Rows are points. The window is the flat piece filled in between its corners: a triangle in 3 columns, a solid with four corners in 4, and so on. A path goes straight from each point to the next, and from the last back to the first. After which points does the path pass through the window?

Window (4 x 4)
[[-0.512, -0.022, -0.261, 0.351],
[0.035, -0.069, 0.065, 0.046],
[0.300, 0.286, -0.035, -0.017],
[0.107, 0.258, 0.184, -0.080]]
Path:
(1): [0.035, 0.077, -0.046, -0.068]
(2): [-0.355, -0.032, -0.032, 0.070]
(3): [-0.194, -0.005, 0.054, 0.493]
(4): [0.095, 0.034, 0.203, 0.293]
(5): [-0.034, -0.112, -0.126, -0.238]
(6): [-0.152, -0.092, -0.132, -0.053]
(7): [-0.085, -0.018, -0.031, 0.346]
(8): [0.130, 0.082, 0.158, 0.249]
Through the window after points: 4, 8

Window (6 x 6)
[[-0.317, 0.246, 0.035, -0.204, 0.133, 0.048],
[-0.251, -0.124, -0.323, 0.164, 0.182, 0.075],
[0.284, -0.149, -0.098, -0.233, -0.083, -0.203],
[0.151, 0.041, 0.178, 0.136, 0.117, 0.107],
[0.167, -0.320, -0.259, -0.366, 0.256, -0.349],
[-0.163, -0.254, 0.432, 0.035, -0.191, 0.130]]
Path:
(1): [-0.067, -0.073, -0.137, 0.107, 0.196, -0.445]
(2): [0.125, -0.229, -0.134, -0.253, 0.166, 0.092]
(3): [0.053, -0.271, -0.042, -0.345, 0.054, 0.260]
(4): [-0.152, -0.046, -0.053, 0.101, -0.009, -0.264]
(5): [-0.278, -0.025, -0.091, 0.275, 0.126, -0.295]
(6): [-0.047, -0.175, -0.296, -0.064, 0.168, 0.415]
(7): [0.113, -0.203, 0.012, -0.239, 0.041, 0.025]
(8): [0.026, -0.202, 0.036, -0.053, -0.017, -0.281]
(9): [0.031, 0.128, 0.164, 0.250, 0.136, -0.190]
(10): [0.094, -0.068, 0.057, -0.004, 0.083, 0.169]
(11): [0.257, -0.263, -0.139, -0.306, 0.152, 0.232]
(12): [0.210, -0.213, -0.049, 0.103, 0.018, -0.373]
(13): [0.097, -0.026, -0.016, -0.122, -0.020, -0.231]
(14): [0.115, -0.126, -0.106, -0.314, 0.003, 0.060]
(15): [0.004, -0.166, -0.064, -0.329, 0.079, 0.290]
(16): [-0.050, -0.014, -0.032, 0.073, 0.008, -0.373]
Through the window after points: 1, 5, 7, 9, 13, 15

Window (8 x 8)
[[-0.152, -0.136, -0.496, 0.295, -0.096, -0.078, -0.137, -0.178],
[-0.170, -0.049, 0.387, -0.341, -0.010, 0.176, 0.225, 0.013],
[0.064, -0.057, 0.016, -0.513, 0.014, 0.167, -0.378, 0.103],
[-0.054, 0.052, -0.099, 0.166, 0.262, 0.062, -0.273, 0.008],
[-0.246, 0.340, 0.121, -0.038, 0.015, 0.168, -0.188, 0.090],
[0.138, -0.134, 0.392, 0.073, -0.507, -0.124, 0.105, -0.066],
[-0.008, 0.317, -0.354, -0.058, 0.011, -0.141, 0.359, -0.028],
[-0.120, 0.168, -0.094, 0.281, 0.151, 0.434, -0.109, -0.136]]
Path:
(1): [-0.035, -0.032, -0.111, -0.087, -0.126, 0.137, 0.013, 0.349]
(2): [-0.051, 0.135, 0.062, -0.218, 0.024, -0.025, -0.091, -0.117]
(3): [-0.005, 0.173, -0.121, 0.034, 0.003, -0.014, -0.211, -0.197]
(4): [0.032, 0.024, -0.165, 0.125, -0.030, 0.011, -0.111, 0.106]
(5): [-0.057, -0.170, 0.199, -0.110, -0.161, 0.210, 0.165, 0.401]
(6): [-0.179, 0.085, 0.314, -0.299, 0.057, 0.102, 0.113, -0.245]
(7): [-0.091, 0.065, 0.137, -0.181, 0.132, 0.047, -0.127, -0.389]
(8): [-0.087, -0.010, 0.032, 0.122, -0.021, 0.227, 0.056, 0.351]
Through the window after points: 5, 7

Window (9 x 9)
[[-0.158, -0.444, 0.068, 0.056, 0.443, 0.312, 0.167, 0.097, 0.017],
[-0.082, 0.009, -0.001, 0.081, -0.086, -0.017, 0.029, -0.187, 0.146],
[-0.163, -0.022, -0.185, 0.048, 0.230, 0.293, 0.355, 0.040, 0.299],
[0.078, -0.322, 0.119, -0.154, 0.102, 0.237, 0.243, 0.259, 0.032],
[-0.224, -0.045, 0.223, -0.224, 0.195, 0.400, -0.056, 0.081, -0.045],
[-0.061, 0.531, 0.054, 0.092, -0.121, -0.669, 0.216, -0.054, -0.039],
[-0.222, -0.108, -0.415, 0.015, 0.092, 0.070, 0.036, 0.151, -0.060],
[0.356, 0.047, -0.343, 0.108, 0.483, 0.399, 0.055, 0.034, 0.199],
[-0.214, -0.231, 0.072, 0.264, 0.158, 0.420, 0.106, 0.309, 0.190]]
Path:
(1): [-0.184, -0.039, -0.021, -0.082, 0.159, 0.075, -0.084, 0.102, 0.276]
(2): [-0.059, -0.046, -0.019, 0.065, 0.054, 0.308, 0.228, -0.045, -0.259]
(3): [-0.109, 0.074, 0.084, 0.185, 0.070, 0.088, 0.280, 0.070, -0.112]
(4): [-0.139, -0.048, -0.021, 0.072, 0.146, -0.026, 0.051, 0.153, 0.206]
(5): [-0.058, -0.101, -0.054, 0.006, 0.212, 0.007, -0.023, 0.100, 0.183]
(6): [0.027, 0.007, 0.057, 0.181, 0.099, 0.234, 0.266, -0.013, -0.161]
(7): [0.053, 0.074, -0.120, 0.107, 0.107, 0.289, 0.264, -0.104, -0.114]
(8): [-0.003, -0.064, -0.093, 0.003, 0.182, -0.045, -0.043, 0.116, 0.314]
Through the window after points: 1, 3, 7

Window (11 x 11)
[[-0.068, 0.107, 0.166, -0.377, 0.279, 0.364, -0.126, 0.114, 0.314, 0.002, 0.175],
[0.472, 0.008, 0.315, 0.026, -0.368, -0.145, -0.319, 0.100, -0.198, 0.173, 0.182],
[0.086, 0.033, -0.042, -0.005, 0.368, 0.149, -0.536, -0.192, -0.255, -0.137, -0.020],
[-0.301, 0.000, -0.089, -0.261, 0.134, 0.066, 0.067, -0.319, -0.620, -0.334, -0.104],
[0.018, 0.005, -0.185, 0.096, -0.143, -0.160, 0.062, 0.008, 0.169, -0.433, -0.206],
[-0.099, -0.379, 0.238, 0.030, 0.143, 0.247, 0.058, 0.022, -0.378, -0.238, 0.189],
[0.297, 0.232, -0.216, 0.185, -0.254, 0.020, 0.023, -0.226, 0.070, 0.193, -0.062],
[-0.176, -0.029, -0.284, -0.112, -0.302, -0.109, 0.016, -0.131, 0.067, 0.420, -0.006],
[0.302, 0.079, 0.446, 0.275, -0.178, -0.449, 0.032, 0.091, 0.015, 0.336, 0.052],
[-0.191, -0.203, 0.054, -0.448, -0.026, 0.240, 0.025, -0.416, 0.377, 0.219, 0.169],
[0.319, -0.123, -0.269, -0.477, -0.096, 0.001, 0.031, -0.129, 0.242, 0.430, -0.094]]
Path:
(1): [0.075, -0.058, 0.079, 0.015, 0.024, 0.291, -0.072, -0.076, -0.241, 0.015, -0.311]
(2): [0.052, 0.065, 0.040, -0.054, -0.136, 0.020, -0.119, -0.061, 0.066, 0.083, -0.212]
(3): [0.127, 0.110, -0.094, -0.134, 0.026, -0.193, -0.010, -0.166, 0.113, 0.032, 0.159]
(4): [0.238, 0.084, -0.016, 0.041, 0.002, -0.348, -0.040, -0.186, 0.037, 0.108, 0.385]
(5): [0.138, 0.027, 0.200, 0.082, -0.202, -0.042, 0.007, 0.038, 0.027, 0.253, -0.203]
(6): [0.094, 0.022, 0.129, -0.088, -0.176, 0.096, -0.107, -0.056, -0.005, 0.268, -0.067]
(7): [0.118, -0.005, 0.019, -0.130, -0.023, -0.063, -0.076, -0.112, -0.024, 0.148, 0.233]
(8): [-0.016, -0.044, -0.128, -0.097, -0.001, -0.252, 0.058, -0.175, -0.174, -0.175, 0.484]
(9): [0.092, -0.049, 0.151, 0.001, -0.106, 0.106, -0.101, 0.014, -0.110, -0.051, -0.254]
(10): [-0.051, 0.019, 0.269, -0.256, 0.120, 0.358, -0.179, 0.028, 0.153, 0.090, -0.231]
(11): [0.009, 0.045, -0.015, -0.237, 0.176, 0.107, -0.067, -0.018, 0.149, -0.021, 0.354]
(12): [0.196, 0.093, -0.181, 0.061, 0.204, -0.276, -0.043, -0.007, -0.105, 0.009, 0.436]
(13): [0.105, -0.021, 0.309, 0.041, -0.214, 0.083, -0.167, 0.047, -0.125, -0.006, -0.337]
(14): [-0.046, -0.202, 0.190, 0.021, -0.056, 0.260, -0.001, -0.006, -0.193, -0.052, -0.127]
(15): [0.035, -0.075, -0.063, -0.071, 0.129, -0.036, 0.028, -0.138, -0.190, -0.155, 0.307]
(16): [0.013, -0.022, -0.080, -0.043, 0.099, -0.107, -0.151, -0.191, -0.110, -0.129, 0.386]
Through the window after points: 4, 8, 10, 14, 16

Window (12 x 12)
[[0.212, -0.211, -0.522, 0.184, -0.267, 0.395, -0.036, 0.131, -0.081, -0.262, 0.083, 0.185],
[0.005, -0.312, 0.055, -0.104, 0.195, 0.367, 0.380, 0.161, -0.088, -0.026, -0.043, -0.127],
[-0.043, -0.280, 0.010, -0.249, 0.296, 0.216, -0.258, 0.313, 0.054, 0.055, -0.140, 0.002],
[0.012, -0.220, -0.137, -0.085, 0.146, 0.089, 0.004, 0.298, -0.036, -0.477, -0.188, -0.097],
[0.076, 0.161, 0.115, 0.063, -0.137, -0.294, 0.008, 0.287, 0.020, 0.236, -0.027, -0.175],
[-0.134, 0.284, -0.026, -0.146, -0.227, -0.380, -0.066, -0.145, -0.310, 0.169, 0.129, -0.033],
[0.095, -0.007, 0.186, 0.154, -0.481, -0.401, -0.265, -0.219, -0.298, 0.154, -0.131, -0.067],
[0.268, -0.122, -0.077, -0.303, 0.205, 0.272, 0.144, 0.082, 0.224, -0.144, -0.288, 0.038],
[0.278, 0.240, 0.158, 0.181, -0.074, -0.174, -0.248, -0.068, -0.343, 0.000, 0.140, -0.018],
[-0.160, 0.350, 0.156, 0.349, -0.325, -0.144, -0.227, -0.157, -0.155, 0.027, -0.094, 0.127],
[0.094, -0.322, -0.411, 0.160, 0.356, 0.145, 0.229, -0.039, 0.070, -0.052, -0.078, -0.071],
[0.038, -0.354, 0.147, -0.194, 0.198, 0.061, 0.026, 0.176, 0.321, -0.218, 0.123, 0.094]]
Path:
(1): [0.072, -0.197, 0.030, 0.017, -0.040, -0.030, 0.047, 0.080, -0.037, -0.152, -0.094, 0.250]
(2): [0.214, -0.237, -0.106, -0.057, 0.148, -0.210, 0.137, 0.094, -0.250, 0.023, -0.280, 0.334]
(3): [-0.089, 0.061, -0.247, 0.088, -0.164, 0.187, -0.098, -0.042, 0.032, -0.103, 0.221, -0.266]
(4): [-0.001, -0.136, -0.093, -0.098, -0.169, 0.179, -0.068, -0.015, 0.064, -0.086, 0.140, -0.400]
(5): [0.023, -0.147, -0.104, 0.123, 0.140, 0.070, 0.219, 0.145, -0.110, -0.037, -0.229, 0.343]
(6): [0.184, -0.178, -0.130, 0.137, 0.134, -0.092, 0.017, 0.230, -0.192, -0.084, -0.131, 0.429]
(7): [0.116, 0.006, -0.168, 0.086, -0.071, 0.182, -0.059, -0.132, -0.024, -0.059, 0.121, -0.316]
(8): [-0.045, 0.066, 0.003, -0.048, 0.051, 0.094, -0.201, 0.071, 0.160, -0.086, 0.121, -0.334]
Through the window after points: 2, 6, 8

Window (14 x 14)
[[0.328, -0.335, -0.163, -0.094, 0.066, -0.009, -0.103, -0.178, 0.007, -0.314, -0.039, -0.106, 0.084, -0.075],
[-0.193, 0.017, 0.013, -0.253, 0.073, 0.260, -0.204, -0.235, 0.117, 0.054, -0.043, -0.129, -0.040, -0.131],
[-0.464, -0.058, -0.155, 0.250, -0.153, -0.129, -0.055, 0.244, -0.223, 0.184, -0.164, -0.210, -0.209, 0.117],
[-0.101, 0.014, -0.166, -0.244, 0.241, 0.123, -0.088, 0.276, -0.243, 0.060, 0.217, 0.115, -0.116, 0.002],
[-0.089, 0.051, 0.207, -0.035, 0.185, -0.360, -0.197, -0.001, 0.415, 0.045, 0.015, -0.091, 0.211, -0.326],
[0.494, 0.162, 0.032, 0.480, 0.059, -0.030, -0.076, -0.084, -0.044, -0.189, 0.077, -0.267, -0.153, 0.191],
[0.033, -0.011, -0.185, -0.080, 0.402, 0.262, 0.095, -0.062, 0.242, -0.131, -0.217, -0.122, -0.123, -0.301],
[-0.098, -0.296, -0.107, -0.078, 0.229, 0.181, 0.005, 0.003, 0.280, 0.140, 0.210, 0.030, 0.021, 0.003],
[-0.071, -0.024, -0.090, -0.256, 0.091, -0.064, 0.467, -0.099, -0.182, 0.167, 0.359, 0.728, 1.190, 0.059],
[0.000, 0.177, -0.112, 0.196, 0.139, 0.163, -0.269, -0.024, 0.205, -0.299, -0.153, 0.421, -0.209, 0.091],
[-0.048, -0.132, -0.341, -0.226, 0.091, -0.116, 0.315, -0.398, 0.094, 0.046, 0.073, -0.188, -0.399, -0.240],
[-0.236, -0.173, 0.135, -0.017, -0.266, 0.221, 0.076, 0.153, -0.031, -0.178, 0.017, 0.031, -0.181, -0.216],
[-0.128, -0.161, -0.113, -0.209, -0.625, 0.173, 0.136, 0.521, -0.311, 0.377, -0.159, 0.095, -0.163, 0.161],
[0.455, -0.459, 0.248, -0.089, 0.235, -0.068, 0.183, -0.461, -0.086, -0.012, -0.119, -0.058, -0.056, -0.213]]
Path:
(1): [-0.039, -0.050, 0.087, -0.019, 0.236, -0.084, 0.073, -0.155, 0.185, -0.233, -0.018, -0.070, -0.028, 0.027]
(2): [0.064, -0.099, -0.011, -0.100, 0.108, -0.055, 0.106, 0.027, 0.059, -0.141, -0.024, -0.070, -0.045, 0.058]
(3): [0.167, -0.082, -0.263, 0.239, -0.064, 0.072, -0.103, -0.147, -0.062, 0.202, 0.017, 0.023, -0.103, -0.358]
(4): [0.034, -0.031, -0.143, 0.047, 0.116, -0.021, -0.134, -0.123, 0.051, 0.096, 0.012, 0.025, 0.084, -0.343]
(5): [-0.078, -0.080, 0.131, -0.295, 0.209, -0.132, 0.188, -0.016, 0.317, -0.188, -0.021, -0.054, -0.157, 0.398]
(6): [-0.129, -0.069, -0.004, -0.063, 0.060, -0.058, 0.067, 0.043, 0.088, -0.068, -0.082, -0.138, -0.051, 0.134]
(7): [0.120, -0.154, -0.194, 0.190, -0.018, 0.043, -0.262, -0.064, -0.161, 0.083, 0.081, 0.014, -0.001, -0.318]
(8): [0.002, -0.223, -0.191, 0.185, 0.040, 0.093, -0.039, -0.202, 0.083, 0.188, 0.200, 0.306, 0.383, -0.478]
(9): [-0.028, 0.026, 0.027, -0.256, 0.043, -0.069, 0.197, 0.102, -0.043, -0.013, 0.003, 0.113, 0.282, 0.161]
(10): [0.037, -0.093, -0.006, -0.203, 0.167, -0.090, 0.363, 0.026, 0.189, -0.218, 0.084, -0.079, 0.052, 0.327]
(11): [0.040, -0.098, -0.156, 0.036, 0.044, 0.068, -0.090, -0.075, -0.136, 0.091, 0.032, 0.188, 0.111, -0.355]
(12): [0.036, -0.026, -0.138, 0.097, 0.100, 0.124, -0.229, -0.118, 0.081, 0.058, -0.040, 0.064, 0.093, -0.262]
(13): [-0.024, -0.014, 0.167, -0.138, 0.135, 0.046, 0.098, 0.141, 0.118, -0.228, -0.026, 0.086, 0.006, 0.247]
(14): [-0.051, -0.058, 0.078, -0.041, 0.132, 0.063, 0.031, 0.066, 0.068, -0.156, -0.089, 0.073, 0.046, 0.121]
(15): [0.045, -0.057, -0.278, 0.089, -0.061, 0.162, -0.178, -0.016, -0.020, 0.148, 0.123, 0.153, -0.094, -0.353]
(16): [0.124, -0.095, -0.288, 0.184, 0.212, 0.142, -0.183, -0.147, -0.076, 0.132, 0.096, 0.023, 0.063, -0.386]
Through the window after points: 6, 8

Window (14 x 14)
[[0.257, -0.463, -0.023, 0.214, 0.259, -0.052, -0.070, 0.267, -0.106, 0.049, -0.258, 0.437, -0.214, 0.231],
[0.420, -0.348, -0.296, 0.077, 0.286, 0.178, 0.219, -0.081, -0.221, 0.043, -0.026, 0.087, -0.310, 0.075],
[-0.179, -0.244, 0.028, -0.086, -0.198, -0.114, 0.034, -0.031, 0.225, 0.372, -0.087, -0.133, -0.128, -0.183],
[0.174, -0.122, 0.285, 0.064, 0.213, 0.178, 0.177, -0.018, -0.208, 0.185, 0.053, 0.233, -0.257, 0.103],
[0.248, -0.269, 0.036, 0.059, 0.064, -0.021, -0.068, -0.279, -0.117, -0.031, 0.004, 0.297, 0.099, 0.040],
[0.112, 0.025, 0.023, 0.124, -0.192, -0.380, 0.085, -0.035, 0.397, -0.006, 0.279, -0.263, -0.289, -0.041],
[-0.318, -0.191, 0.033, -0.345, 0.272, -0.201, -0.238, 0.175, -0.184, -0.431, 0.085, -0.341, 0.182, 0.095],
[-0.564, 0.043, -0.185, -0.150, 0.535, -0.263, -0.304, 0.051, -0.026, -0.119, 0.116, -0.111, 0.092, -0.121],
[0.489, -0.298, -0.203, -0.103, 0.144, 0.174, 0.148, 0.163, -0.228, 0.200, 0.340, 0.425, -0.100, 0.198],
[-0.235, 0.095, 0.005, 0.272, -0.402, 0.086, 0.031, 0.071, 0.292, -0.006, 0.087, -0.181, -0.054, -0.290],
[-0.089, 0.363, -0.047, -0.413, 0.115, -0.077, -0.458, 0.064, -0.285, -0.170, -0.074, -0.119, 0.047, -0.152],
[-0.212, 0.131, -0.013, 0.161, -0.224, -0.447, 0.221, 0.091, 0.030, 0.076, -0.009, -0.271, 0.101, -0.220],
[-0.020, 0.115, 0.005, -0.023, 0.090, -0.115, 0.103, 0.090, 0.395, 0.026, -0.057, -0.269, 0.194, -0.031],
[0.203, -0.065, -0.059, -0.216, -0.028, 0.076, 0.281, -0.035, -0.073, -0.151, -0.102, 0.520, -0.257, 0.029]]
Path:
(1): [-0.085, 0.049, -0.282, 0.117, 0.041, -0.040, -0.014, -0.109, -0.153, 0.144, -0.145, 0.034, -0.022, 0.428]
(2): [-0.018, -0.192, 0.180, -0.180, 0.191, -0.152, -0.117, 0.189, -0.110, -0.161, 0.146, 0.079, -0.127, -0.386]
(3): [0.065, -0.194, -0.014, -0.127, 0.200, -0.031, -0.004, 0.062, -0.071, -0.099, 0.008, 0.038, -0.060, -0.113]
(4): [-0.144, -0.017, -0.219, 0.042, 0.067, -0.045, -0.082, -0.090, -0.042, -0.085, 0.112, 0.017, -0.177, 0.575]
(5): [-0.045, -0.120, -0.136, -0.031, 0.037, 0.000, 0.027, -0.195, -0.215, 0.157, -0.007, 0.056, -0.251, 0.389]
(6): [0.217, -0.225, 0.063, 0.003, 0.135, -0.013, 0.005, 0.094, -0.099, -0.092, 0.082, 0.241, -0.058, -0.202]
(7): [0.204, -0.185, 0.137, -0.106, 0.375, -0.070, -0.019, 0.266, -0.050, -0.158, 0.185, 0.215, 0.055, -0.413]
(8): [-0.076, 0.026, -0.255, 0.009, -0.040, -0.037, 0.074, -0.130, -0.084, 0.043, -0.026, -0.031, -0.155, 0.389]
(9): [-0.119, -0.057, -0.210, 0.323, -0.126, 0.113, 0.029, -0.071, -0.017, 0.158, 0.067, -0.092, -0.109, 0.322]
(10): [0.261, -0.165, -0.006, -0.207, 0.203, -0.062, 0.096, 0.061, -0.067, -0.073, -0.044, 0.061, -0.159, -0.343]
(11): [0.126, -0.192, -0.033, -0.150, 0.146, 0.014, 0.030, 0.091, -0.088, 0.014, -0.044, 0.080, -0.017, -0.129]
(12): [-0.252, 0.078, -0.186, 0.046, -0.102, 0.079, 0.010, -0.058, -0.212, 0.112, -0.007, 0.278, -0.116, 0.430]
Through the window after points: 9
